Each row of a before or after table is a point. One or more steps were done to the points. Then noise was added and the rows were shuffled. The steps act on how far a point lies along the listed directions, d1 being the first. Name the steps. A step turns or swaps two directions, mirrors them in a line or flattens them onto one, adds a multiple of one to another, or multiplies one. Angles are multiples of 10 degrees, from the lower direction toward the higher: turns from -170 to 170, lines from 10 to 170 but not 90. Use the fewest steps. Two steps may share a direction if one is a turn and the other turns, adds or multiplies; they go together, in the order done. Otherwise the lowest direction goes first.
In the rows, zero is written as 128.

Directions:
(1): [ 76 168  96]
(2): [164 189 146]
(3): [ 91 130 191]
Before:
[[ 87 167 185]
 [198 112 118]
 [164 156 167]
 [210 182 154]
 [141 149  86]
 [152 212  95]
 [198 165  99]
 [169 216 146]
 [229 175 167]
 [127 133 161]
 [ 95 165  85]
 [142  71 177]
 [167 137 150]
 [103 116 141]]
After (14 x 3):
[[158 164 152]
 [180 114 139]
 [149 231 137]
 [125 152 105]
 [113 112 130]
 [201 191 165]
 [ 88 162  94]
 [103 173 144]
 [133 133 145]
 [159 143 147]
 [167 176 120]
 [186 197 151]
 [125 226 106]
 [159  66 162]]
Steps: add 0.3 times d2 to d1; multiply d3 by 0.4

Directions:
(1): [179 103 174 100 192 145]
(2): [112 199 141 176 181 124]
(3): [ 85 105 156 111 148  46]
(4): [116 105  46 119 184 128]
Before:
[[135  81 164  86 249 135]
 [121 139 148 155 162 116]
 [121 121 148 115 171 100]
 [131 122 116 101  91 119]
 [160  85 178  79 153 100]
 [112 113 129 130 113  90]
 [155 160 110 144  82 195]
 [135  71  73  88 203 107]
 [180  76  95 106 135 201]
 [179 132 160 134 173 154]
 [128  89  88 136 200  86]
 [182  99 154  98  91 184]]
After:
[[111 120  38 163 140 114]
 [103  46 127  86 151  75]
 [ 97 152  98 145 107 121]
 [ 90 127 104 124  53  89]
 [157 106 194  94 172 114]
 [148 130 109 141 100 152]
 [109 151 127 168 133 124]
 [ 91 100  23 119 136 104]
 [154 118 126  96 108 138]
 [ 91 133 144 144 134  59]
 [119  78 177  84 101  82]
 [ 13 132  66 144 111  79]]
Steps: turn d1 and d3 by 130 degrees

Directions:
(1): [108 110 107 168 203  60 107 105]
(2): [124 118 197 191  82  89 167 116]
(3): [109 195 173 107 136  91  88 190]
(4): [144 159  72 161 134 116 198 189]
Before, 13 rows:
[[117 216 189 122  99 100 112 189]
 [149 121 120 160 143 150  97 123]
 [127  94 138 210 104  76 196  95]
 [150  97 114 154  87 147 181 127]
 [150 110  71 140 138 142 145  98]
 [146 125  95 134 162 105 161 160]
 [ 61 200 211 169 127   7 108 223]
 [158 162  38  89 139 144 158 174]
 [132 129 159 112  97 143 117 123]
 [115 178  87 104 145 112 128 211]
 [106 149  65 175 140 101 182 168]
 [143 124  92 154 112 143 209 143]
 [135  95  66 111 138 134 159 117]]
After (13 x 8):
[[165 121  39 122 117 151 197 136]
 [140 125 153 162  79 118 172 158]
 [123 209 108  66 149 147  85 183]
 [ 68 210  96  73 201  74  51 239]
 [131 137 124 164 102 121 207 160]
 [146 116  96 144 154 103 167 156]
 [134 135 151 103 105 150 108 124]
 [148 108 117 176 113 120 164  92]
 [145 118 127 170 137 141 102 119]
 [108 160 180 190 116  40 154 155]
 [102 153  67 174 144  96 187 169]
 [130  85 102 147 109 111 179 104]
 [130 143  39  99 150 145 139 176]]
Steps: turn d2 and d3 by 60 degrees

Directions:
(1): [144  46 186 127  74  70 147  92 101 139 117]
(2): [147 188 135  87 151  94 153  40 105  80 155]
(3): [ 91 150  80 168  92  85 117 141  77  70  63]
(4): [158 131  96  44 134 105  97 168  57 175 124]
(5): [ 72 109 122 100 165  55  62 117 191 130 126]
(6): [109 146 199  66 137 151 153 158 147  98  48]
Before (11 x 11):
[[158  14 172 173  43 153 165 185 105 144  96]
 [ 62 144 112 166 153  31 100  74 200  52 101]
 [156 164 102 144 126 100 155  85  89 107 176]
 [179 143  84 202 119 151 149  99  84 131 175]
 [145 166 130 131 131 125 152  87 123  64 148]
 [190 134 116 129  97 158 136 110  96 152 145]
 [172 120 135  64 126 116 145  95  93 127 134]
 [137  78 153 228  94 193 135 183 159 121 124]
 [120 148 127 136  59 110 151 142  15  75  46]
 [169 161 133  69 134 134 139 132  77 114 134]
 [117 149 177 165  57 145 165 107 145  84  95]]
After, 11 rows:
[[203 133 134 112 116 174 136  99 114 167 173]
 [158  67 152 199 105 204 128 205 154 161 135]
 [138 146 151 122  71 128 157 129  34  88  74]
 [123 132 182 162  61 160 163 122 163 110 106]
 [192 133 105 195 127 167 156  95 105 151 201]
 [ 32 143  80 208 128  22  91  96 179  25  56]
 [144 158 138 148 133 136 159  84 142  65 149]
 [159 164 116 156 128 119 161  78 113 106 183]
 [166 123 146  68 130 118 156  81 104 124 141]
 [173 164 146  60 144 140 149 112  95 104 153]
 [182  12 182 134  61 153 160 192 101 183 121]]
Steps: turn d2 and d4 by -20 degrees; add 0.7 times d5 to d3

Directions:
(1): [166 171 102 122 141  89  93 234 112 174 134 152]
(2): [ 67 164 105 202 135  81 209 141 140 125 117 156]
(3): [104 130 184 106  84  83  89 130 114  81  66 200]
(4): [144 123 179 168 112 197 147 205 170  84  99 103]
Before, 10 rows:
[[119  91 142 142 152 184 135 111 120 120 126 106]
 [137  96 103 149 163 176 150  27 135 125 159  77]
 [ 96 184 109 209 151 140 239 147 163 143 133 117]
 [129 152  80 185 147 104 179 188 140 155 154 121]
 [112 100 113 184 134 207 190 179 157 108 134  97]
 [ 99 178  58 189 179  89 207 155 142 180 185 155]
 [160 147 166 110 116 165  74 228 119 104  80 131]
 [128 120  91  63 133 124  99  73 119 145 147 132]
 [ 97 125 173 102 109  93  93 171 127 127 117 215]
 [ 43 141 151 157  84  57 195   8 107  73  89 193]]
After (10 x 12):
[[117 122  81 174 174 139 170  46 133 145 162  95]
 [116 141  77  89 140  99 118  99 119 156 144 144]
 [108 106 130 155 153 163 147 126 121 133 129 118]
 [131 128  83 123 172 136 154  81 128 166 199 124]
 [107 113 191 100 100 116  88 178 138 114 111 204]
 [ 58 127 170 150  75  85 187   7 115  60  85 182]
 [162 150 167 116 117 170  81 237 123  97  78 131]
 [114 146 127 153 142 175 190  87 153 134 142  91]
 [115  90 114 166 137 206 181 157 150 110 139  94]
 [150 115  95 136 137 134 138 133 129 149 165  98]]
Steps: flatten d1 and d2 onto the line at 150 degrees; add 0.3 times d3 to d4

Directions:
(1): [ 97 142 133 119 140  96 195 108 106 213  71 127 157 101 120 185  87 211]
(2): [155 121 135 198 150 128 127 114  90 123  49 195  26 111 146 126 175 137]
(3): [113 176 113 100 183  72 174 131 184 177 135 155  85 105  91  58 111  59]
(4): [138 203 111 179  65 149 138  37 174 146 123 150 149 203 140  98 124 141]
Before (14 x 18):
[[120 173 142 120 160  85 202 116 158 216  93 113 126 118  99 112  97 161]
 [137 109 153 154 109 178  80 110 111  85 133 125 115 143 132 135 188 125]
 [107  71 118  72 225 100 128 235 131 119 165 103 156  46  89 112 112  76]
 [ 81  52 153  21 191  88 115 240 108 132 179  74 141  38  78 127 137 109]
 [169  62 165 170 109 218  65 145  57  33 109 117 134 142 164 147 186 173]
 [118  71 156  68 186 142 126 205  88 118 140 116 117  77 111 139 123 111]
 [154  81 155 202 104 177 122 152  36  80  89 163  60 145 169 178 169 118]
 [135 191 119 168 136 135 143  88 169 106 131 180  65 194 115  79 154  70]
 [143 122 119 160 116 164 111 126  93 134  94 126 112 144 141 167 160 149]
 [116 141 138 142 166  88 219 123 116 206  29 188 103  95 105 162 145 202]
 [119  73 148  73 165 132  99 208 100  82 164 107 133  72 141 153 150  88]
 [130 122 108 135 182  88 189 133 124 162  82 163  56 124 113 107 138 123]
 [ 99 154 145 147 139 106 207  98 102 182  73 142  89 120 129 145 145 168]
 [159  69 136  38 200 119 110 243 128 101 175  85 106  67  96 106 111  49]]
After, 14 rows:
[[185 155 122 153  28 214  84  76 152  90 161  91 202 224 156 133 113 155]
 [129 189 121 150  58 167 114  66 170 116 158 136 180 191 157 113 138 119]
 [125 206 126 124 162 116 185  87 196 171 122 156 118 148  95  26 120  88]
 [139 171 135 161  68 194 124  65 138 129 129 142 160 200 142 113 124 153]
 [115 181 131 161 128 112 210 108 123 189  99 175  80 153 126 114 110  86]
 [127 162 106 133 152 120 151 127 137 180  99 139  95 130 114 124 139 111]
 [138  85 121 162 126 144 156 123  79 126  77 134 109 146 147 177 145 201]
 [137 112 145 174 140 126 178 124  86 159  24 187  94 115 126 180 176 217]
 [109  81 151  96 170 132 127 192  81  90 140 110 116 114 115 186 135 129]
 [128 167 131 174   6 190  83  43 157 106 161 110 198 225 144 108 162 177]
 [145 142 104 199  60 202  86  77 147  84 148 116 229 205 154 132 135 168]
 [108 117 153 152 144 119 181 125  73 151  73 137  78 108 138 162 163 171]
 [151  86 166 153 139 139 129 156  82 130  84 103 109 110 137 168 148 189]
 [108 156 140 111 149 124 138 110 160 153 144 126 118 121  99  97 150  96]]
Steps: flatten d1 and d2 onto the line at 50 degrees; turn d3 and d4 by -160 degrees

Directions:
(1): [108 122 199 102 181 146 127  43 106  77 104 125 170  67 160 154 101 161
  20 113  96 127 115 126]
(2): [161 165 122  85 121 198 129 190 109 176 151 175 130 129 206 101 127  62
  44 118 176  81 142 100]
(3): [105 133 175 127 136  99 216 188 140  91 110 192 169 145  17 162 136  75
  96 131 127  84 118 129]
(4): [125  68 187  75 132 134  86 147 189  81 147 140  57 192 129 160 167 125
  90 161 159 196 193 127]
(5): [124  86 115 118 112  86 166  74  96 191 167 161 153 209 132  76 182 134
  88  94  34 133 171 118]
(6): [114 109 116 102 142 111  15 172 104 166  99 201 226  97 113 133 148 139
 136 187 109 158 136 163]
Before, 10 rows:
[[148 149  57 131 112 153  19 167 126 183 118  78 118 119 209  95 100 165
  180 165 159 157 133 132]
 [113 123 123 125 113 104 129 200 101 181  97 184 183 134  70 145 146  78
  142 189 138  80 136 141]
 [127 170 194 139 154 187 210 141 144  62 102 146 123  89 116 175  92  99
   57 119 191  68  84 108]
 [124 161  60 165 121 103 184 143  73 211 137 175 197 122 127  97 131 105
  126 103 108  52 111 102]
 [133 152 102 147 115 112 153  92  83 213 141 143 202 115 147  57 109 111
   97 105  67  58 124 123]
 [120 166 131 132 148 128 116 170 132 132  87 131 145  82 129 145 114 126
  145 145 160 116 122 149]
 [125 120 156  88 146 138 124 109 123 146 165 165 141 158 131 116 155 106
   68 109 114 132 177  98]
 [129 132 100 122 113 153  92 158 100 162 142 178 148 141 153 104 146  89
  116 153 116 117 131 115]
 [131 138  61 140  90 141  84 155 154 156 141  67  77 132 141 105 129 156
  213 139 142 176  97 153]
 [147 178 133 139 122 146 112 224 161 115 120 138  76  99 105 133 123  74
  149 150 203 116 123 136]]
After (10 x 24):
[[131 159 110 152 117 147 100 250 146 134  93 198 174 103  66 161 130  96
  194 189 202 103  92 144]
 [120 143 141 131 141 131 127 153 162 104 103  99  82 114 132 155 124 135
  150 142 174 143 141 140]
 [107 122 130 111 144 150  75  62 130 104 121  68 124  76 174 129 108 198
  102 123  99 185  88 151]
 [140 161 118 126 131 142 177 132 112 166 166 149 140 145 125  99 133  85
  102  89 131  88 145  87]
 [131  82 174  71 124 127  80 158 157 163 157 187 132 188 144 103 159  90
   46 164 124 141 208 125]
 [151 110 114 127  90 144 137 139 149 158 151  69  17 185 168 129 140 102
  160 153 183 123 170 110]
 [130  82 122  84 125 131  54 171 144 170 160 186 104 184 178 134 178 114
   83 165 164 167 202 111]
 [139 139 130 120 120 181 134 123 127 117 158 126  71 149 181 115 130  91
   88 129 140 118 134  96]
 [121 139 183 108 168 169 107  70 141  65 101  53 102  90 199 150  69 181
   37 127 143 145 124 112]
 [149 179 109 157 130 156  71 158 143 121 114  85  67  59 158 121 100 126
  177 140 186 131 106 142]]
Steps: turn d1 and d3 by 90 degrees; turn d2 and d5 by -20 degrees; turn d4 and d6 by -150 degrees; multiply d6 by 1.3

Directions:
(1): [143 191 131 118  52 132 133  86 131  92 139 146 113  89  66 134 195  88
 121 116  69 174 122 176 100 120  62  49 180 206 139  79]
(2): [156 137 163  51  96 114 155 131 154  97 156 125  73 144 188 146  65 144
  86  76 170 143  53  74 168 221 112  80 138 162  69 126]
(3): [117 100 141 162  54 119  87 164 121  84 140 174 140 118 149 177 158 125
  77 111 183 168 166 105 145 117 146 224 211  91 100  35]
(4): [120 154 202 105 133 164 191 199 160 144 108 133 134  46  68  45  80 157
 206 102 153 138 123 130  64 151 143 164 156 119 117  77]
(5): [ 92 176 135 131 206  78  97 104 149 109  69 113 124 122 120 145 133 150
 113 217 189 234  72  92  95  95 163 141 115 201 119 108]
(6): [172 115 161 144 144 106  94  33  86  48 141  86 155 137  80  92 149 210
 189 133 183  61 147 128 184 142 140 102 121 131 103  64]
Before, 8 rows:
[[124 130 131  84 128 113 173 138 131 151 142 134  95 141 142 150  90 122
  123  95 111 120  88  88 134 180 110  97 120 147 126 178]
 [128 194 152 119 153  83 112  92 141  89  83 131 128 111  78 123 149 156
  149 171 184 213 100 116  91 147 135 109 132 199 120  94]
 [109 162 141 112  34 179 188 190 136 138 150 178 130  72  88 107 154  99
  125  84  60 147 149 184  83 134  72 140 181 130 137  80]
 [144 126 110 119 122 162 151 167 139 162 144 149 136 122  97 105 118 113
  152  94  86  78 165 161 117 146  93 113 125  92 160 164]
 [127 118 102 123 132 173 147 152 165 177 122 166 130 146 137 143 124  70
  118 113  33 117 149 162  99 120 127 105 122 114 162 181]
 [177 130 117 124  50 163 158 129 115 151 140 150 116  90 105 120 150  79
  141  49  24  85 181 162 133 126  59  77 145  92 164 144]
 [108 139 150 115 136 139 137 113 130 116 127 115 155 108 117 113  95 157
  127 145 141 154 112 124 118 109 151 173 138 126 109  99]
 [110 114 119 127 154  84  93  90 144 101 114 116 131 166 166 160 117 149
   94 186 178 178 100  72 152 133 144 139 138 156 106 114]]
After, 8 rows:
[[185 174 132 114 161 114 136  23 102 109 100  80 121 104  57  80 149 154
  197 129  71  91 129 154 139 118  82   8  76 170 159 144]
 [111 122 143 124 104 156 142 132 124 130 141 130 159 104 125 116  98 139
  122 124 120 136 136 135 120 106 142 181 146  98 117 107]
 [116 143 102 119 179 147 129 123 168 163  93 148 128 149 132 145 127  89
  115 157  65 156 118 143  92 111 144  95 106 155 154 173]
 [125 160 109 117 190 133 136 131 147 157 105 126 134 125  87 107 119 128
  153 157 107 125 127 147  99 123 112  94  90 147 166 182]
 [108 149 143  86 144 105 165 151 143 147 120 136  93 124 135 150  87 125
  121 118 137 163  75  74 111 171 126 119 131 166 120 158]
 [118  83 122 125  80 118 115 144 143 117 153 152 125 154 189 172 108 119
   75 118 152 147 134  83 160 155 129 170 179  98 104 105]
 [158 140 172 154  70  96  85  88 105  33 126 153 157 110  71 127 181 180
  155 118 211 150 169 126 141 162 135 158 195 133  98  10]
 [147 170 155 120 103 161 170  79  99  98 145 111 154  85  24  53 171 171
  204 114  77  73 152 203 113 134  78  68 122 156 138  80]]
Steps: add 1.5 times d1 to d6; turn d2 and d4 by 20 degrees; turn d3 and d5 by -80 degrees
